Every row gives one point. The window is the flat piece filled in between its corners: a triangle in 3 columns, a solid with four corners in 4, and so on. A path goes straight from each point to the next, and from the last back to the first. After which points does the path pass through the window?

Window, 4 rows:
[[ 0.53 -0.80  0.66 -0.12]
 [-0.19  0.59 -0.02  0.03]
 [ 0.27 -0.12 -0.80  0.32]
 [-0.15 -0.35  0.27 -0.08]]
Path:
(1): [-0.29  0.20 -0.45 -0.58]
(2): [ 0.34 -0.68  0.29 -0.70]
(3): [ 0.25 -0.54  0.51  0.10]
(4): [ 0.34 -0.73  1.03  0.02]
(5): [ 0.44 -0.63  0.81 -0.85]
(6): [ 0.12 -0.06 -0.31 -0.13]
(7): [ 0.00 -0.12 -0.12  0.45]
(8): [-0.16  0.04  0.38  0.55]
(9): [-0.10  0.08 -0.16 -0.57]
(10): [-0.18  0.38 -0.44 -0.27]
(11): [-0.27  0.38 -0.13  0.48]
(12): [-0.38  0.23 -0.16  0.37]
Through the window after points: 2, 6, 8

Window:
[[-0.45 -0.08  0.36  0.46 -0.86  0.09]
 [ 0.16  0.38 -0.19 -0.42 -0.86  0.10]
 [ 0.75 -0.57  0.75  0.14  0.27 -0.18]
 [-0.04  0.58 -0.60  0.02 -0.47  0.33]
 [-0.98  0.03 -0.83 -0.24 -0.40  0.37]
 [-0.96  0.00  0.57  0.02  0.27  0.19]]
Path:
(1): [-0.64 -0.13  0.48  0.03  0.04  0.82]
(2): [-0.71  0.14  0.31  0.02  0.11 -0.15]
(3): [-0.85  0.15 -0.03  0.08  0.07 -0.65]
(4): [-0.78 -0.04  0.18 -0.09 -0.09  0.64]
(5): [ 0.16 -0.49  0.44  0.16  0.00  0.60]
(6): [ 0.04 -0.17  0.27  0.28  0.12 -0.42]
(7): [ 0.04  0.02 -0.04  0.16 -0.03 -0.77]
(8): [ 0.07 -0.27  0.42 -0.04 -0.08  0.53]
Through the window after points: 1, 3, 7

Window, 8 rows:
[[ 0.00 -0.69 -0.06 -0.19  0.32  0.23 -0.17  0.05]
 [-0.48  0.20  0.90 -0.59 -0.11 -0.88  0.34  0.02]
 [-0.81 -0.60 -0.28 -0.69 -0.45 -0.04  0.14 -0.01]
 [-0.41 -0.08  0.73 -0.52 -0.75  0.04  0.08 -0.04]
 [-1.10  0.45  0.72  0.42  0.45 -0.09  0.07 -0.13]
 [-0.28 -0.05 -0.24 -0.86 -0.61 -0.22 -0.50 -0.12]
 [ 0.20 -0.29 -0.35  1.00  0.23 -0.07  0.38  0.29]
 [ 0.54  0.15 -0.58  0.87  0.89  0.52  0.94  0.24]]
Path:
(1): [ 0.07 -0.07 -0.36  0.04  0.25  0.13  0.32  0.88]
(2): [-0.49  0.05 -0.17 -0.06  0.21  0.03 -0.22  1.04]
(3): [-0.18 -0.49 -0.18 -0.01  0.01 -0.17  0.40 -0.87]
(4): [-0.39  0.06  0.28 -0.08 -0.22 -0.29  0.27 -0.35]
(5): [-0.53  0.22  0.22 -0.26 -0.18 -0.13  0.14  0.50]
(6): [-0.46  0.24  0.22 -0.10 -0.18 -0.25  0.18  0.88]
(7): [-0.14  0.01  0.16  0.01 -0.19 -0.50  0.47 -0.73]
(8): [-0.13  0.05  0.47  0.04 -0.09 -0.08  0.19 -0.34]
(9): [-0.32  0.31  0.49 -0.14  0.02 -0.01  0.13  0.68]
(10): [-0.57  0.21  0.49 -0.51 -0.47  0.08 -0.09  0.96]
(11): [-0.28 -0.23  0.50 -0.23 -0.45 -0.08  0.19 -0.74]
(12): [ 0.20 -0.33 -0.19  0.31  0.00  0.12  0.58 -0.83]
Through the window after points: 10

Window, 9 rows:
[[ 0.64 -0.12 -0.58  0.53  0.47 -0.46 -0.57  0.61  0.10]
 [-0.41  0.22  0.03 -0.08 -0.99 -0.22 -1.07 -0.77  0.24]
 [ 0.53 -0.09 -0.15 -0.33 -0.28  0.31  0.47 -0.43  0.09]
 [ 0.55  0.33  0.09  0.42  0.56  0.62  0.22  0.52  0.01]
 [ 0.47  0.46 -0.85  0.85  0.03  0.00 -0.10 -0.64  0.21]
 [-0.57  0.51 -0.52 -0.42 -0.83 -0.03 -0.48  0.37 -0.02]
 [-0.57 -0.42  0.11 -0.98  0.55  0.88  0.29 -0.05  0.01]
 [-0.83  0.28  0.46 -1.20  0.65 -0.49 -0.14  0.70 -0.14]
 [-0.92 -0.67  0.50 -0.36  0.44 -0.48  0.39  0.45 -0.12]]
Path:
(1): [-0.20 -0.08  0.03 -0.56 -0.46  0.18 -0.07 -0.60 -0.71]
(2): [-0.38  0.25  0.16 -0.45 -0.38  0.13  0.19 -0.14  1.07]
(3): [ 0.01 -0.10 -0.16  0.05  0.02 -0.23 -0.23  0.29  0.97]
(4): [ 0.16 -0.03 -0.30  0.03  0.23 -0.08 -0.56  0.03 -0.81]
(5): [-0.40 -0.07  0.03 -0.47  0.01 -0.08 -0.28  0.10 -1.16]
(6): [-0.60  0.00  0.15 -0.50 -0.03 -0.09 -0.04  0.43  0.60]
(7): [ 0.06 -0.09 -0.14 -0.07  0.36 -0.15 -0.03  0.49  0.96]
(8): [ 0.08 -0.20 -0.27  0.02  0.35 -0.07 -0.29  0.24 -0.36]
(9): [-0.11  0.20 -0.13 -0.13 -0.23  0.03 -0.51 -0.24 -0.68]
(10): [-0.12  0.24 -0.11 -0.29 -0.16  0.11 -0.31 -0.11  0.68]
(11): [-0.13  0.19 -0.44  0.09 -0.09 -0.01  0.10 -0.15  1.35]
(12): [ 0.35  0.13 -0.27  0.18  0.03  0.21 -0.13 -0.42 -0.71]
(13): [ 0.25  0.28 -0.35 -0.05  0.03  0.17 -0.38 -0.19 -0.67]
(14): [ 0.15  0.41 -0.50  0.03  0.13  0.30 -0.14 -0.08  0.70]
(15): [-0.28  0.16 -0.07 -0.35  0.16 -0.15 -0.12  0.13  0.63]
(16): [-0.25  0.31 -0.07 -0.21  0.16 -0.12 -0.35 -0.18 -0.91]
Through the window after points: 3, 7, 11, 15

Window, 11 rows:
[[-0.37  0.32  0.92 -0.33 -0.07  0.23  0.00 -1.56 -0.29 -0.02 -0.32]
 [ 0.61 -0.35  0.06  0.82  0.31  0.68 -0.31  0.19 -0.13 -0.78  0.32]
 [-0.42  0.93  0.70 -0.20  0.14 -0.08 -0.55  0.19 -0.31  0.03  0.32]
 [ 0.16 -0.80 -0.24  0.03 -0.55  0.32  0.77  0.19  0.95 -0.20  0.03]
 [ 0.17 -0.44 -0.23  1.09 -0.19  0.03  1.09  0.11  0.14 -0.48 -0.01]
 [-1.26 -0.39  0.26  0.30  0.02  0.23 -0.17 -0.18  0.72  0.51  0.11]
 [-1.26  0.66 -0.06 -0.95  0.16 -0.75 -0.24 -0.96 -0.18 -0.56 -0.03]
 [-0.02 -0.82 -0.34  0.23  0.17  0.05  0.18  0.05 -0.15  0.59  0.37]
 [-0.64 -0.26  0.57 -0.08  0.01 -0.87 -0.68 -0.28  0.70  0.44  0.06]
 [ 0.17 -0.21 -0.78  0.53 -0.66  0.18  0.29 -0.63  0.44  0.14 -0.06]
 [ 1.10  0.20 -0.08  0.66  0.96  0.54  0.22  0.08  0.52 -0.19  0.28]]
Path:
(1): [-0.49  0.17  0.29 -0.10 -0.39 -0.36 -0.13 -0.69  0.20  0.02  1.19]
(2): [-0.58 -0.14 -0.01 -0.16  0.11 -0.10 -0.04 -0.19 -0.02 -0.10 -0.73]
(3): [ 0.02  0.10  0.12  0.02  0.23  0.19 -0.18  0.26  0.15  0.09 -0.34]
(4): [ 0.04 -0.08  0.20  0.40  0.20 -0.01  0.03 -0.31  0.29 -0.08  0.71]
(5): [ 0.07  0.02  0.24  0.34  0.00 -0.07  0.39 -0.56  0.13 -0.27  1.19]
(6): [-0.22 -0.19 -0.13  0.18  0.16  0.15  0.09  0.03  0.21 -0.02 -0.93]
(7): [-0.31 -0.16  0.10  0.09  0.09  0.17 -0.08  0.09  0.24  0.06 -0.36]
(8): [-0.13 -0.04  0.16  0.16 -0.14  0.02  0.21 -0.28  0.28  0.14  0.95]
(9): [ 0.36 -0.19 -0.01  0.47  0.26  0.45  0.30 -0.21  0.47 -0.17  0.98]
(10): [ 0.16 -0.09 -0.10  0.48  0.46 -0.02  0.12  0.19  0.11  0.11 -0.89]
(11): [-0.36  0.09 -0.47  0.31  0.38  0.28  0.23  0.26  0.07 -0.15 -0.94]
(12): [ 0.27 -0.21  0.31  0.16 -0.08  0.24  0.08 -0.78  0.03 -0.31  1.26]
(13): [ 0.02 -0.29  0.11  0.17 -0.01  0.04  0.11 -0.31 -0.01  0.20  1.15]
(14): [-0.01 -0.17 -0.29  0.34  0.15  0.17  0.03  0.02  0.22  0.15 -0.53]
(15): [-0.11 -0.12 -0.10  0.27 -0.11 -0.04  0.03  0.23  0.04 -0.18 -0.80]
(16): [-0.16 -0.10  0.25  0.48 -0.02  0.17  0.45 -0.34  0.21 -0.15  0.56]
Through the window after points: 3, 5, 7, 9, 13, 15

Window, 14 rows:
[[ 0.18  0.99  0.17  0.25  0.03  0.52  0.56 -0.52  0.51 -0.29 -0.50  0.10
   1.14 -0.17]
 [-0.44 -0.36 -0.28  0.25  1.05  0.10 -0.24 -0.22  0.46  0.06 -0.44  0.93
  -0.24  0.47]
 [ 0.32 -0.66  0.24 -0.02 -0.87  0.33 -0.30  0.22 -0.78 -0.07 -0.16 -0.28
  -0.57 -0.10]
 [-0.70  0.30  0.88  0.31 -0.68  0.28  0.49  0.00  0.44  0.78 -0.36 -0.39
  -0.01 -0.41]
 [-0.53  0.48  0.15 -0.82 -0.35 -0.54 -0.53  0.11  0.43 -0.13 -0.71 -0.05
   0.48  0.30]
 [-0.44 -0.06 -0.49 -0.35  0.55  0.20 -0.08 -0.62  0.47 -0.59 -0.20 -0.52
  -0.22  0.03]
 [-0.24 -0.23  0.26 -0.42  0.55 -0.08  0.83  0.38 -0.65 -0.01 -0.04  1.11
  -0.13 -0.16]
 [-0.28  1.17 -0.38  0.07 -0.39  0.41  0.17 -0.92 -0.72  0.24 -0.37  0.07
   0.64 -0.15]
 [ 0.44  0.14 -0.74  0.48  0.25  0.26  0.37 -0.58  0.09 -0.79 -0.49  0.54
  -1.03 -0.01]
 [ 0.14 -0.18  0.33  0.70 -0.23 -0.94  1.04 -0.07 -0.31  0.93 -0.63  0.06
   0.11  0.09]
 [ 0.31  0.34  0.87 -0.72  0.42  0.67 -0.71 -0.13  0.35 -0.03  0.66  0.39
  -0.30  0.11]
 [-0.41 -0.26  0.33  0.12 -1.35 -0.28  0.04 -0.14  0.12  0.47  0.21  0.35
   0.12  0.36]
 [ 0.48  0.13 -0.55  0.29  0.95 -0.24 -0.06  0.65  0.40  0.07  0.04 -0.07
  -0.25 -0.23]
 [ 0.07 -1.00 -0.30 -0.95 -0.34  0.28  0.17 -0.26 -0.66  0.21 -0.34  0.63
  -0.79 -0.62]]
Path:
(1): [-0.30  0.12  0.16  0.26  0.14 -0.46 -0.07 -0.49 -0.20 -0.23 -0.42  0.48
  0.22 -0.54]
(2): [-0.16  0.25  0.18 -0.01  0.11 -0.27 -0.09 -0.37 -0.15 -0.10 -0.03  0.38
  0.15 -0.61]
(3): [-0.01  0.22 -0.25 -0.05 -0.15  0.15  0.33 -0.11 -0.05  0.27 -0.50 -0.02
 -0.03  0.28]
(4): [-0.10  0.31 -0.04 -0.12 -0.17  0.44  0.56  0.19  0.21  0.35 -0.36  0.10
 -0.28  0.77]
(5): [ 0.13 -0.20  0.49  0.15 -0.04 -0.19 -0.14 -0.35 -0.28 -0.08 -0.10  0.22
  0.21 -0.77]
(6): [-0.68 -0.11 -0.22  0.10  0.34 -0.42 -0.20 -0.60  0.04 -0.66 -0.03 -0.20
  0.21 -0.94]
(7): [ 0.16 -0.01 -0.16 -0.50  0.15  0.65  0.30 -0.07  0.24  0.13 -0.38 -0.03
 -0.52  0.87]
(8): [ 0.31  0.23 -0.25 -0.22  0.04  0.54  0.19  0.03  0.07  0.11 -0.33  0.23
 -0.30  0.23]
(9): [-0.52 -0.01  0.19 -0.13  0.36 -0.50 -0.29 -0.75 -0.13 -0.42 -0.15  0.23
  0.00 -0.68]
(10): [-0.38 -0.37  0.36  0.31 -0.18 -0.67 -0.18 -0.38 -0.08  0.06 -0.07  0.27
 -0.18 -0.43]
(11): [-0.06 -0.05 -0.22 -0.44 -0.05  0.31  0.37  0.16  0.03  0.33 -0.27  0.01
 -0.44  0.43]
(12): [ 0.34  0.30 -0.43 -0.26 -0.10  0.82  0.71  0.03  0.17  0.41 -0.09 -0.32
 -0.32  0.68]
Through the window after points: 2, 4, 6, 12
